Each row of a before or after table is a point. The points were changed in one or more steps. Then noise was added and the rows were shuffled. The steps act on columns, c1 being the first. Write out the steps. A step turns or swaps two columns, mirrors them in a line or flattens them onto one, adds a multiple of one to another, or multiplies or shifts one. Angles are multiples of 10 degrees, from the lower column toward the higher: turns from -170 to 170, lines from 10 to 170 but not 90. Use the fewest steps. Two steps may share a column if one is a turn and the other turns, adds or multiplies; they go together, in the order done. Otherwise the lowest column goes first.
In the rows, zero is written as 128.

Before (9 x 3):
[[ 90 157 130]
 [127 193 181]
 [113 151 106]
 [145 108  92]
 [133 114 126]
 [136 150 142]
 [110 131 134]
 [125 108 147]
 [101 146 124]]
After, 9 rows:
[[133 141 126]
 [143 144 158]
 [141 116 137]
 [127 153  70]
 [123 100  92]
 [ 86  79 212]
 [139  84 130]
 [136  98 124]
 [108 119 148]]
Steps: turn c1 and c2 by 140 degrees; multiply c3 by 1.6

Before (9 x 8):
[[150 135 121 155  86 172 140 113]
 [114 133 125 117  77 131 151 140]
 [158 133 104 101 121 151 103  81]
 [ 86 129 152 137  87 130 131 110]
 [158  92 105 118 137 169  81 118]
 [161 142 110 147 123 142 184 125]
 [142 107 144 108 107  98  90 121]
 [121 145 153 120 107 156 107 122]
 [116 168 104 110 104  77  86 100]]
After:
[[130 185 152 137  97  86 110 128]
 [152 142 104 101 127 159  87 161]
 [141 142 109 147 137 160 115  72]
 [169  97 105 117 104 157 126 175]
 [ 98 148 144 107  94 142 128 167]
 [156 166 153 120 125 121 125 149]
 [131 202 126 115  93 114 135 104]
 [172 190 122 155 100 149 112 118]
 [ 77 180 104 111 142 116 107 175]]
Steps: swap c1 and c6; multiply c5 by 1.6; turn c2 and c5 by 60 degrees; turn c7 and c8 by -100 degrees

Before:
[[129 137  97 137 125 166 172 113 117 144 105]
 [159 167 159 146 135 153 165 128 165 126 112]
 [139  89 177 116 123 146 147 146 109 147 140]
 [110 133 107 106  99 131 155 142 165 115 143]
 [181 161 167 102  91 103 145  97 154  90 138]
 [115 159 138 103 109  96 132 109 125  96  95]
 [130 161 134 107 143 163 121 126 152  96 126]
 [144 125  99  80 130 155 124 144 102 115 150]
 [162 138 134  64 121 162 160 103 126  95 113]
 [131 152 123 111 103 120 109 110 150 140  79]
 [157 146 154  70 113 106 130 141 116 158 110]
 [163  89 124 107 159  99 130 149 115 139 116]
 [ 98  96 152 137 166 116 141 105 120 164 136]]
After, 13 rows:
[[160 176 159 127 133 190 124 110 142 158 118]
 [164  30 121 105 117 159 125 116 142 137 104]
 [129 145  94 163 131 104  79 106 135 141 146]
 [179 226 163 111 130 160 118 135  99  88 162]
 [137 197 125 124 131 148 155  76 107 142 142]
 [144 125  98 172 130 163 125 147 156 116 115]
 [155 171 159 146 166 103 100 113  83 127 127]
 [109 178 111 137 111 147 108 144  89 113 118]
 [138  84 178 151  95 130 104 138 144 150 108]
 [116 198 134 105 138 160 118  98 130 100 149]
 [165 146 137 181 132 175  96 111 124  94 159]
 [ 96  27 155 111 128 126 112 136 133 166 149]
 [131 149 132 168 160 134 141 125 105  94 131]]
Steps: turn c2 and c5 by 50 degrees; multiply c2 by 2; turn c4 and c6 by -110 degrees; turn c7 and c9 by -170 degrees; turn c8 and c11 by -90 degrees

Before, 9 rows:
[[141  93  98 166 132 178  92 131 108 139 116 116 131 151 129  95 128 104]
 [128 161 128  89 175 156 142 130  97 159  89 149 167 164 177  59 142 124]
 [ 95 164 195 137 125 133 157 172 149 116 145  82 161 154 126 148 140 157]
 [131 131 103 139 154 166 115 158 119 164 145 106  95 140 124 131 129 103]
 [ 87 157 167 155 118 126 161 158 122 149 183  92 169 138 147 139 117 162]
 [122 156 174 149 105 134 188 163 128 130 173  99 142 147  98 120 108 144]
 [123 114  99 121 121 183 120 102 115 157 115 122 119 119 126 120 132  92]
 [167 125 114 164 121 184  98 137  86 141 124  98 121 105 130 146 112  92]
 [129 156  95  64 126 125  99 130 106 163  97 127 120 145 154  66 117 128]]
After (9 x 18):
[[174 157 169 155 118 126 146 157 137 150 181  91 167 112 147 129 104 161]
 [129 114  99 121 121 183 119 111 104 156 116 121 120 139 124 125 124  93]
 [108  93  98 165 134 177  97 140 112 139 117 116 132 140 128 167 142 105]
 [121 132 103 139 155 166 116 160 135 164 145 107  95 118 125 134 130 105]
 [152 163 196 136 123 134 145 156 166 117 146  81 161  96 126 135  92 157]
 [122 163 130  89 176 157 140 145 101 159  88 147 167 159 176 199 115 122]
 [159 155 175 150 105 134 181 158 147 130 172  99 142 123  97 147 129 144]
 [102 127 115 164 121 182 112 158  96 142 123  98 121 129 130 100 170  90]
 [127 155  96  63 126 124 101 140 108 163  97 127 121 165 155 180 144 128]]
Steps: turn c1 and c7 by 20 degrees; turn c1 and c17 by 140 degrees; turn c8 and c9 by 30 degrees; turn c14 and c16 by 130 degrees

Before (14 x 32):
[[164 117 128 149 140 116  82 117 134 155 155 134 153 129 113 123 106 150
  106 149 118 164  86 130 149 156 151  99 134 136 127 188]
 [112 166 135 124  98 105  98 142 142 100 109 119 148 105 121  91 123 149
  140 141 122 117 136 184  97  93 157 112 118  83 106 131]
 [146 159  61 168 134 121 106 115 139 105 153 119 179 114 123 113 147 134
   91 146 161 157 104 168  93 109 170 150 113 143 110 139]
 [186 106  64  90 157 127 125 155 138 171 163  94 116 145 117  85 120 108
  127 121 105 113 116 184 102 165 171 151  92 137 153 140]
 [164  97 131 137 152 110 132 164 111 158 149 108 102 142 163 145 126 155
  146 133 104 120  93 117 105 114 113 143 103  95 115 154]
 [157 131 103 119 143 187  82 157 142  92 105  95 117 102  85 130 166 142
   93 145 139 156 104 154 136 136 159 106 140 147 150 112]
 [125 164 113  92 163 183 143  88 118 168 180 170 124 171  96 132 101 145
  129  92 176 162 153 147  81  93 178  95 119  81 133 153]
 [114 130 119  99 125 174 107 117 134 160 120 131 114 164 141 164 181 146
  111 135 115 149 159 122 154 143 144 115  85  80  83 113]
 [120 106  77 155 103 166 138 122  93 133 106  93 105 137 145 151 108 139
  159 152 147  94 156 107  85  86 107  94  96 140 117 177]
 [113 102 134 127 140 178 127  97  82 140 113 103 144 101 150 131 140 162
  126 107 162 159  93 133 137 103 149 124 129 147  99 158]
 [146 122  91 152 118 117 128 112 133 110 111 128 162 123 152 159 121 149
  163 142 152 133 160 172 134  94 136  93 135 126 136 151]
 [124 144  99  90 123 136  73 103 108 160 119 110 146 140 137 149 137 133
  154 131 159 164 146 125 159 134 111 130 110 156  78 114]
 [111 126  70 118 137 138 136 140  87 139 169 102 103 150 159  95 109 124
  145 105 104 101 139 144  91 104 101 112 119 119 121 173]
 [143 148  92 138 167 116 118 152  87 135 178 110 101 123 136 154 105 121
  120 128 144 148 102 160 113 112 109 165  74  83 102 182]]
After:
[[164  98 131 137 153 110 132 165 111 110 149 109 102 142  82 145 125 164
   97 133 104 120  93 118  81 115 113 143  76  96 131 128]
 [112 165 135 123 100 104  97 142 142 159 109 119 147 105 124  90 123 160
  130 141 123 118 136 186  66  93 158 112  99  84 148 141]
 [112 126  70 117 137 139 137 141  87 127 169 102 103 150  75  94 111 134
  109 106 104 101 139 144  55 105 100 112  95 118 119 143]
 [120 107  78 157 104 166 138 121  92 139 105  92 105 136  83 151 108 150
   97 151 147  93 156 109  42  85 108  95  48 139 124 155]
 [156 131 102 119 143 188  81 158 142 142 104  96 117 102 176 131 165 152
  174 146 139 157 104 154 144 136 160 106 193 146 113 139]
 [164 117 128 149 140 116  83 118 133  92 154 135 151 128 104 123 106 160
  134 149 118 165  87 129 169 157 150  99 167 137 108 182]
 [124 142  99  91 125 136  72 104 107 112 118 110 146 139 120 148 136 143
   91 132 161 164 146 126 191 135 111 130  71 157 180 125]
 [124 164 112  92 162 183 143  87 118  94 178 171 124 171 138 132 102 156
  107  94 176 160 153 148  36  94 180  95 116  83 116 165]
 [146 159  60 167 134 120 106 115 138 129 154 119 177 113 121 112 148 144
  173 147 160 156 105 168  58 109 169 149 169 143 141 145]
 [144 147  93 138 166 118 118 151  86 119 178 111 102 121  84 156 105 132
  131 128 142 148 104 159  97 112 109 164  85  83 136 170]
 [186 106  64  90 159 129 124 153 138  89 164  95 115 145 136  84 121 118
  106 122 104 112 115 183  78 165 171 151  94 136 100 138]
 [112 103 134 127 141 179 127  96  81 116 113 103 144 101  87 132 139 172
  125 108 162 158  94 132 146 103 150 125 132 147 146 143]
 [147 122  92 153 118 119 128 112 133 160 110 128 163 123  99 159 122 158
  106 142 152 133 160 173 140  93 137  93  81 126 112 126]
 [114 130 118  99 126 177 107 117 134  92 118 130 115 163 118 165 181 157
  126 136 115 151 160 121 179 141 144 115 111  81 175 121]]
Steps: add -1.5 times c19 to c29; turn c10 and c19 by -150 degrees; turn c31 and c32 by 160 degrees; turn c15 and c32 by -140 degrees; shift c18 by 10; multiply c25 by 2
